Each row of a before or after table is a point. One or more steps were done to the points. Then noise was added and the rows were shuffled. The steps act on columns, c1 being the first. What was done? A step turns or swaps two columns, mirrors them in a line or flattens them onto one, adds a multiple of one to another, or multiplies or shifts one. Angles are multiples of 10 degrees, from the lower column toward the higher: turns from -170 to 170, lines from 10 to 170 but not 90. Use the fewest steps. Two steps may share a column if one is a turn and the other turns, adds or multiplies; they go together, in the order done. Otherwise the lowest column goes first.

Before (13 x 3)
[[ -7  -1  45]
 [  0  -7  51]
 [ 25  30  24]
 [-45 -48  26]
 [ -1  71  13]
 [-22 -51  56]
 [-51 -55  24]
 [ -1  50   2]
 [ 11  39   6]
 [-59 -25  12]
 [ 39  18  33]
 [ -8  19   4]
 [-29  57  80]]
After (13 x 3)
[[ -2  81  55]
 [  3  56 -49]
 [  2  24  26]
 [  1  53  -9]
 [ -1  44   1]
 [  1  34  17]
 [  3  13  70]
 [ -2   4  40]
 [  3   4  20]
 [  4  26 -56]
 [ -1  29 -48]
 [  0  12 -28]
 [  0   2  51]]
Steps: multiply c1 by 0; swap c2 and c3

Before (14 x 9)
[[-27   5  57  31 -25  59 -40 -49 -42]
 [ 13  -4  48   9  16  76  -4 -16  32]
 [ 39 -17  -2  -9 -30  45 -65 -12 -43]
 [-28 -55 -23  14 -39  46  21 -21 -11]
 [ 35  -6  27  -3 -12  15 -70  15 -33]
 [ 50 -27   9  35   7  10 -22  11 -44]
 [-56   6  53   4  33 -10 -41 -13  -6]
 [ 15 -73  20 -43  56 -16 -25 -39 -29]
 [ 17 -11  -4  26  41  44 -39   1 -54]
 [ 42  17   6 -43  33  67  30 -51  14]
 [-36 -21  28 -33  61  -3  18 -46  47]
 [-32  -4 -26  -6 -39 -23  14 -44 -26]
 [-14   4 -38  -8  57 -20  18  19  34]
 [-38  25  29  56  22  22 -52 -62  12]]
After (14 x 9)
[[  2 -31  -4   8 -18  43 -66 -12 -56]
 [  2  60  26 -52 -20  -1  17 -45  59]
 [-28 -38 -22  13 -54  46  22 -21   9]
 [ -9  54  21 -35 -74 -16 -26 -36 -32]
 [-23  22  27  47  23  23 -52 -63  34]
 [ 41  35   5 -37  16  69  29 -51 -18]
 [-43 -37 -25  -8  -3 -24  16 -45   1]
 [  7 -10  25  13  -4  16 -70  14 -48]
 [ 32  15  47   5  -5  76  -4 -18  17]
 [-49 -25  57  34   5  59 -41 -50 -14]
 [-45  30  54  -3   5  -9 -39 -16  31]
 [ 10   7  10  54 -29  10 -22  12 -66]
 [-21  41  -4  41 -12  44 -38   0 -54]
 [ 10  57 -38 -20   2 -20  19  20  35]]
Steps: turn c1 and c9 by -40 degrees; add -0.3 times c9 to c4; swap c2 and c5

Before (13 x 18)
[[ 20 -56 -11  12   8 -61   3  19 -41  16  27  39 -23 -95 -48  24 -14  -8]
 [ 60 -47 -10 -66   5 -60 -27 -11 -32   4  -4   0 -28  37  15  -5 -16  78]
 [ 58  22 -18 -43  34 -28  42  -4  -9  15 -14  -9  55 -41  11  57   4  10]
 [  0   0   2 -17  71 -22  25  -2 -86 -34 -13 -77   2  19 -11  63  13  25]
 [-21  52 -64  26  19  37  13 -19   4 -36  -4 -48  14 -20  -4  73 -45  -1]
 [-28  11 -31  21  21 -60  -3  -4 -44 -21 -16 -22  48 -21 -34 -34  43   7]
 [ 63 -32 -36  -2  46 -48  23 -46 -28 -26  31 -12 -18 -24 -41 -49 -25  -7]
 [-34 -41 -55  29  44  64   3  -1 -57  31   8  10 -86 -35  19 -24   9  47]
 [-29 -10  15 -11  -6  12  24 -20 -40   6   5  10 -37 -29  28   6  42  30]
 [ -3 -47 -75  -8  55 -20   0  -3 -18 -44   6 -33  68   2  43  50  45  26]
 [ 66  -4  -1   2 -27 -16   2  -3  11  29  13  35  -5 -44 -44  18  36  15]
 [-20  22 -23  15  48  -1  -6  46 -59 -78   5  33  16  40   3   0  -9  -8]
 [ 60 -51 -16 -55 -10 -26 -25   0 -70   9   8   4  29  -8  11 -12   7  -7]]
After (13 x 18)
[[ 27 -47 -12 -67  -1 -60 -27 -11 -34  53  -4   2   4  36 -82  -6 -16 -26]
 [-44 -40 -54  28  35  64   3  -1 -57 -14 -20   9 -11 -36 -93 -23  10  37]
 [  9  -3  -3   2  -7 -16   2  -5  11  71  20  34 -43 -44  -5  19  35 -18]
 [ 57  22 -24  15  35   0  -7  45 -59 -55 -24  32   8  41  16   1 -10  -6]
 [ -4 -56 -10  10  28 -59   1  19 -42  26   7  38 -52 -94   3  25 -14  10]
 [ 15  23 -18 -42  11 -29  43  -3  -9  57 -26  -9  29 -42  25  57   3 -44]
 [ 52 -33 -36  -1  53 -46  25 -46 -27  43 -10 -12 -45 -24   2 -49 -24   7]
 [ 22 -51 -16 -56   0 -26 -25   0 -73  56   9   4  18  -8  21 -12   8 -15]
 [ 38 -47 -75  -8  39 -20   1  -3 -19 -23 -27 -32  64   3  12  51  47 -55]
 [ 29   0   1 -19  34 -20  25  -3 -87 -19 -43 -77  -9  18 -14  62  12 -20]
 [-21 -10  15 -11   1  11  24 -20 -41 -24   6  10  13 -27 -51   7  41  17]
 [  4  11 -31  23   1 -62  -2  -4 -43 -34 -20 -20 -17 -20  33 -35  42 -49]
 [ 22  53 -63  24   9  37  14 -19   3 -36 -12 -46   2 -20  11  73 -46 -10]]
Steps: turn c1 and c10 by 60 degrees; turn c5 and c11 by -50 degrees; multiply c11 by 0.7; turn c13 and c15 by -70 degrees; turn c15 and c18 by 130 degrees

Before (14 x 32)
[[  0  20  13  -5 -10 -10  -7  10 -16  19  14  -4  18   1   4   1  13   3
  -10   4 -16 -10   7  -6 -18   1   2  -5   4  -3  -9 -11]
 [  5 -14  -1  11 -11  -2 -30  -1   1  14  16   2   9  -4  -4  -3   9 -14
  -14   5  13   2   7   2  11  16  -7   3   5   3   2  -4]
 [-10  -8  11  -5  -4   2  -2  32  19   1  -3 -10  -5   5  20 -12 -18 -10
  -17  -5 -13  -3 -24   0   4  19  -3  -6  -1 -11   8   3]
 [  1   3  -6  -6  -9   4 -13   5  20   4 -14  -1  -3   2  -2  10   0 -22
  -29 -17 -10  -1  13  -1   9   8 -13   0  -1  -6  -6   6]
 [ -8 -24  -4   2 -13 -10   9   0  -1  13  -2   4 -12  -3  -9  -3 -15  -1
    6   6   7   4  12  -8 -13  13 -11   0  -5 -18  -1   1]
 [  0  -7 -14 -12 -11 -12 -20 -12   9   6  26   5 -14   0  11  -8   4 -18
   -9  -5   0  14  -3   9   6  22 -12  -3 -22  -3  -2   8]
 [ -8  -2   5  10 -13 -26 -11   4   1 -15 -15   1   2   3 -10 -20   0  -9
  -16  -6  -7 -13  -7   3 -15   8 -15   8  -9   2 -12 -10]
 [ -9   6   4  17 -10 -12 -17  -1   7  16  -7   4  12   2 -14 -16  15   4
  -19  -6   6   6   7   5  12  11 -24   1  14  -3   6  -6]
 [  1 -11  -8 -13  11   1   0  -5  20  13   7  -6   3   2  14   3  -5  16
  -18  22 -12  11   4  -3   0   7 -21   6   8   0   5  16]
 [ 28  -5  16 -10   5  -5 -11   3   2   7   6  -9   2 -11   8 -16  -2  -6
  -14   0 -13  -5   1  16 -10  11 -23  -7   2 -10   4   9]
 [  2  10  -2   7  -1  -2   8   0  20   6   1 -11   1  -1   1 -15   6   0
   -5 -16   0   8  -1   6  -3   6  -6  -3  12   5   3 -18]
 [ 14  18 -11  -2  19  11 -23   4 -14  14   7   3   2  -7   9 -27  -2  13
   14 -16   1  -4  -1  -1  -4   1   2   1  15  -1  -9   1]
 [ 13   6   3 -26 -17   4  -1  -7 -10  20  16 -11   9  -5   3  19 -13  -9
    1 -21 -13   7   9 -10   8   7  -2 -19  -4  -4   9   6]
 [ -9   8  13   4 -25 -16   5  -3 -12   4   2   0  -2  10  -2  -8  -3 -21
    8  15   7  -2  -6  -3   3   8  -2   9  13   0   0 -13]]
After (14 x 32)
[[  1 -10  -7 -13  -7  -1   7 -15  20 -12   7  -5   3   4  14  -8  -4  17
  -21  22 -12  10   3  -3  -9   6 -11   6   6   1   6  16]
 [  6 -15  -1  10   8  -3 -38  -4   0  -8  15  -1   8   2  -6  10  11 -14
  -15   5  14   3   6   1 -15  15 -11   3   7   3   4  -7]
 [  0  20  13  -6   7  -9  -5  29 -15 -25  13  -5  16   6   5   6  15   3
  -10   4 -19 -10   7  -7   8   0  10  -4   5  -2  -8 -12]
 [-10 -11  10  -6  -4   2   0  97  20   2   0 -11  -5   6  18   8 -16  -9
  -15  -6 -12  -2 -24   0  -5  18  12  -5  -1 -11   6   2]
 [-10   6   4  17  -1 -13 -30  -4   6  -8  -7   5  12   6 -12  17  14   3
  -16  -4   5   5   7   6 -17  12 -30   1  15  -3   5  -5]
 [ -7  -2   5  10   1 -25 -17  12   2   6 -14  -1   2  -3 -10  21   0  -9
  -14  -7  -7 -13  -6   2  23   9 -18   7  -7   3 -12  -8]
 [ 13  15 -12  -2 -27  11 -22  10 -13 -14   8   3   3  -4   9   1  -4  12
   14 -15   1  -5  -2  -1  -5   3  -2   1  15  -2  -7   1]
 [  1  -9 -14 -11   6 -12 -11 -38   7  -1  27   6 -14   2   9  11   3 -19
  -11  -3   1  13  -2   9 -10  20 -19  -3 -22  -3  -3   8]
 [ 14   8   3 -27  24   3  17 -19 -11 -14  17 -13  11   2   4   2 -12  -8
    1 -20 -13   7  11 -12 -16   7  17 -18  -3  -4   8   6]
 [  2  11  -1   8  -4  -1   2   0  21  -8   2 -13   3   0   1  11   7  -1
   -4 -16  -2   7   0   5   0   6  12  -2  14   6   4 -18]
 [ 28  -5  18  -9 -11  -3  -5   7   3 -10   6  -8   2  -9   9   5  -3  -7
  -14   0 -13  -5   3  18   6  13 -12  -5   1 -11   6   9]
 [  2   2  -7  -5  10   5  -8  16  20   2 -14   0  -4   3  -1   1   0 -23
  -29 -14 -13  -1  12  -2 -12   8 -12  -2  -4  -7  -8   7]
 [-10   5  13   4  14 -16   1  -9 -12  -1   3  -1  -2  13  -2  18  -3 -22
    8  14   7  -2  -6  -3  -5   8  -1  10  14  -2   1 -13]
 [ -7 -24  -4   2  10 -11   6  -1   0 -19  -2   4 -13  -1 -10  10 -12  -2
    6   7   7   5  12 -11   3  14 -19   0  -4 -16  -1   0]]
Steps: add -0.7 times c4 to c7; multiply c16 by 0.7; turn c5 and c16 by -140 degrees; multiply c8 by 3; add 0.3 times c10 to c14; turn c10 and c25 by -150 degrees; add -1.5 times c12 to c27

Before (12 x 64)
[[ -9 -37  62  -6 -44  34 -17 -25  20 -38 -14 -32  33  28  55 -25   1 -30
  -15 -20  -5  40   8  -9  25  29  -8 -58 -31  53 -30   7  16  62 -30 -21
  -22  14  32  20 -23  24 -28 -21   6 -36  35  17  58 -40  12   3 -17 -26
  -26  51  14 -21 -11 -29 -95 -32  40  33]
 [-31   0 -47  13 -76  37 -13  -1   2 -18  56  42  30  17  -3 -12  51  30
   14  71 -14   0 -17 -41 -38  -2 -14 -23 -33  -7  -8  -1  33  34 -94 -12
    2 -60  11   3   9 -36  41  27 -48  52 -19  14 -29  36 -40 -18 -24  44
   44 -21  22 -49  36 -69  -7   8 -13 -52]
 [  4 -53  24  37 -24  45   6 -19  57 -50  17 -14  58  18  54 -26   9   4
    4   6   3  64  25  21  14  30 -19 -31 -73  53  16   6  -7  53 -21 -36
  -24  11  46  12 -38  13  23   2  24   4 -40  28  23 -43   8 -35 -11 -45
  -11  23  -6 -29   4  -3  -7 -48   7 -17]
 [-19 -29  28  28  19  32  -9 -53  32 -25  27 -49  38  13  23   6  32  26
   16 -30 -16  38  14   0  30  45  -7 -55 -60  32  11 -10  21  72 -43 -28
  -30   9  -4  39 -34  13  13  -1  16 -20 -44  37  43  -7  -6 -49 -26  -8
  -30  14  -5 -33 -25 -52 -50 -30  19 -10]
 [-25  -9 -22 -39 -32  38 -21 -63 -31  10 -28   1  21 -42  35  49   3   6
  -60 -12  54  -3  43 -12  26  46 -13 -46  29  65  53  50 -68  25  39  14
   20 -48  21   4  -3  46 -16 -45  37 -32   7 -26  13  -7  -2  11  42  32
   25  17 -13  20 -10  11   3  24  16  11]
 [-77   3  13  21 -36  34 -23   7 -13 -34  41  19  12  37  34 -34  59  20
    8  48  -9   2 -14 -36 -30 -14   1  -9   1  18 -25 -33  34   1 -53 -30
  -14 -74 -23  21   5 -23  58  52 -22  23 -32  19 -33  49 -38 -26 -27  51
   43  18   8 -70  34 -29  48   8 -31 -39]
 [ 31 -28 -17  -6 -26 -26 -69  -2 -31  32 -11 -12   6 -45  -7  17  36 -27
    5 -28  44 -31 -18  31 -49 -47   5   8  16 -30  31 -48 -23 -42  11  31
   28   9   2  16  49 -55  44  87 -10  13  22 -40  41   1  14  31 -31  -9
  -44 -20  22 -39 -46   1  15 -11 -32 -13]
 [-28 -13  -3  39 -27  58 -12  25 -13  -8  56  20  19  28  27 -64  30  66
   56  46  18  38  -3 -38   7 -18 -15 -18 -17  19 -17  14  33   9 -65 -60
  -12 -29   7  28  -2   5  64  29 -23  37 -63  19  14  13 -23 -52 -54  19
   21   2  -2 -72  47 -66 -15  11 -31 -68]
 [ 21 -20   6 -20  -4  11 -28 -21  23 -14  11 -55  38 -23  34  -7  10  12
  -36 -52  21  12   1  24  29  49 -12 -36 -39  61  50  26 -69  15  11  10
    3 -36  47  18 -35  57 -16   1  21 -28  17  25  31 -23  -4  24  29  -2
  -29  57 -33  -7 -25   8 -40  26   9   3]
 [ 14 -35  -2 -41 -27   4 -25   3 -41  59 -18  10 -11 -22 -36 -10  48  -9
   -1   2  26 -35 -52  59 -29 -37  23  13   0   5  13 -30  11 -37  10  20
    8  -4   3  -3  35 -20  30  41  14  28  36 -31   2  28  -7  19  35   4
  -43 -26  39 -49 -22 -15  25  -1  -2  -3]
 [ 30  11 -10 -21   5  13 -61  24 -20  39 -36  41 -28 -40 -25  18  47 -57
   22  15  35 -17 -40  12 -60 -63  37  22  29  37  20 -24 -17 -49 -42  28
   14 -23 -21   9  33 -25  11  60 -15  -8  24  -5  -7  33  17  11  -7  24
  -42 -10  50 -11 -32 -14  40  28 -35  -4]
 [-24  25  20 -26 -33  54  15 -52  -4  22   6   4  27 -58  47  28 -12  13
  -36  10  48 -21  23 -10  51  25 -41 -61  -5  69  14  41 -34   8  -7  21
   -2 -64   7 -46 -13  39 -39 -35  15 -53  29  -8 -26 -11 -32  56  19  35
   37  -5 -44  -3 -29  24   4  28 -13  -6]]
After (12 x 64)
[[ 37  11 -15  16   5   6 -58  23  20  38 -38  45 -35 -43 -23  25  49 -59
   20  18  31 -19 -41 -33 -58 -68  35  27  27  36  29 -25 -18 -50 -41  30
   12 -22 -22  -4  33 -23   8  64   5  12  25  -9  -7  25 -17  11 -10  22
  -13 -12  47 -20 -33 -11  39  29 -35  -5]
 [ 35 -23 -17 -18 -26 -30 -66  -2  25  38  -5 -15   8 -52 -11  15  39 -30
    9 -30  44 -27 -15 -28 -46 -48   5   6  17 -32  25 -47 -24 -43  14  35
   24  11  -3  11  43 -54  40  89  34  25  25 -42  45   4 -25  31 -24 -10
    3 -16  19 -23 -48  -1   8 -18 -32 -17]
 [-32 -16  -2 -12 -25  59 -13  24   8 -13  60  20  24  29  31 -66  36  68
   59  50  20  39  -6  70   6 -13 -16 -17 -16  19 -34  12  33   5 -62 -65
  -15 -27   9  12  -5  11  65  34  61   4 -63  20  19  14 -11 -50 -59  19
   34   3  -5 -51  46 -71 -19   8 -30 -78]
 [-24  -9 -26  52 -34  38 -20 -63  53   1 -29   4  24 -47  29  49  -1   7
  -60 -10  59  -2  43 -36  30  46  -8 -43  24  61  30  52 -64  27  40  11
   21 -47  26  -1  -5  50 -16 -46 -10 -15   9 -24   8  -7  -5  13  44  28
  -21  19 -11  39 -10  16   8  24  16  13]
 [  4 -50  25 -53 -25  49   8 -23 -22 -53  15 -16  54  19  56 -29  11   1
    7   4  -4  66  25  33  17  32 -19 -27 -78  56  15   5  -8  56 -17 -40
  -26   6  49   5 -41  15  21   3  40   6 -36  26  20 -41  52 -30 -13 -42
   -4  23  -7  10  -1  -1  -6 -49  10 -20]
 [ -6 -43  61  16 -42  36 -20 -22 -32 -42 -17 -33  38  32  58 -26   2 -25
  -16 -18  -3  36   5  -2  25  31  -5 -58 -30  56 -10   7  19  61 -29  -8
  -24  16  35   6 -26  24 -29 -21  26  -3  42  13  60 -38   3   3 -16 -22
  -37  47   9  -4  -1 -27 -86 -31  41  38]
 [-78   3  17   6 -34  28 -23   4   8 -36  42  22  12  41  41 -30  56  19
   11  49  -9  -1 -11  47 -28 -14   0  -8   6  22 -44 -36  39  -2 -54 -32
  -13 -71 -18   9   6 -25  53  50  53  -8 -36  19 -35  44  -8 -23 -26  55
   28  20   9 -54  27 -26  53  10 -33 -36]
 [-22  27  25  36 -33  56  17 -57  30  23   6   7  30 -55  45  35 -15   9
  -37   8  46 -22  24 -23  48  24 -40 -66  -5  73 -13  45 -34   5 -11  23
    0 -67   4 -19 -15  43 -36 -36  10 -34  30  -3 -24 -13  12  59  19  32
  -47  -9 -46   9 -35  23   3  31 -17  -2]
 [  9 -33   0   0 -23   4 -21   5  38  58 -23  12 -14 -27 -33 -11  52  -5
    4   7  29 -34 -50 -85 -36 -36  22  17   2   2   2 -23  12 -40  14  21
   15  -2   5   6  41 -22  27  40  47  24  37 -32   7  23 -29  17  36   8
   24 -29  41  -3 -16 -10  27   3   2   4]
 [-25   7 -43  18 -80  46  -9  -1  16 -16  58  42  22   7  -5 -12  47  27
    7  75 -13   3 -13  47 -39  -2 -14 -22 -31 -11 -37   1  34  32 -95 -11
    1 -59  12   1   9 -39  41  30  29   7 -21  17 -24  37  12 -16 -26  48
   59 -21  27 -67  37 -63  -9  12 -11 -53]
 [-20 -27  30 -28  12  34 -14 -56  -4 -26  26 -47  36  11  26   9  34  25
   14 -29 -18  37  10  34  27  39  -1 -57 -57  31   7  -9  26  75 -43 -31
  -25  14  -9  11 -34  15  12  -6  42   4 -45  42  43  -5  37 -49 -24  -5
  -20   9  -6   2 -27 -54 -49 -24  20 -12]
 [ 13 -17   6   2  -1  10 -28 -20  18 -11   8 -57  40 -29  36  -2   9  11
  -35 -56  21  11   2 -39  33  49 -12 -26 -42  60  35  26 -66  20  10   9
   -1 -42  42  12 -33  56 -15   1   8  -1  18  25  28 -20  41  28  27   5
  -34  56 -32   9 -23   3 -41  23   9   1]]
Steps: multiply c4 by 1.6; turn c4 and c24 by 130 degrees; turn c31 and c51 by -50 degrees; turn c9 and c51 by 120 degrees; multiply c40 by 0.4; turn c45 and c58 by 70 degrees; multiply c55 by 0.4; turn c46 and c55 by 70 degrees
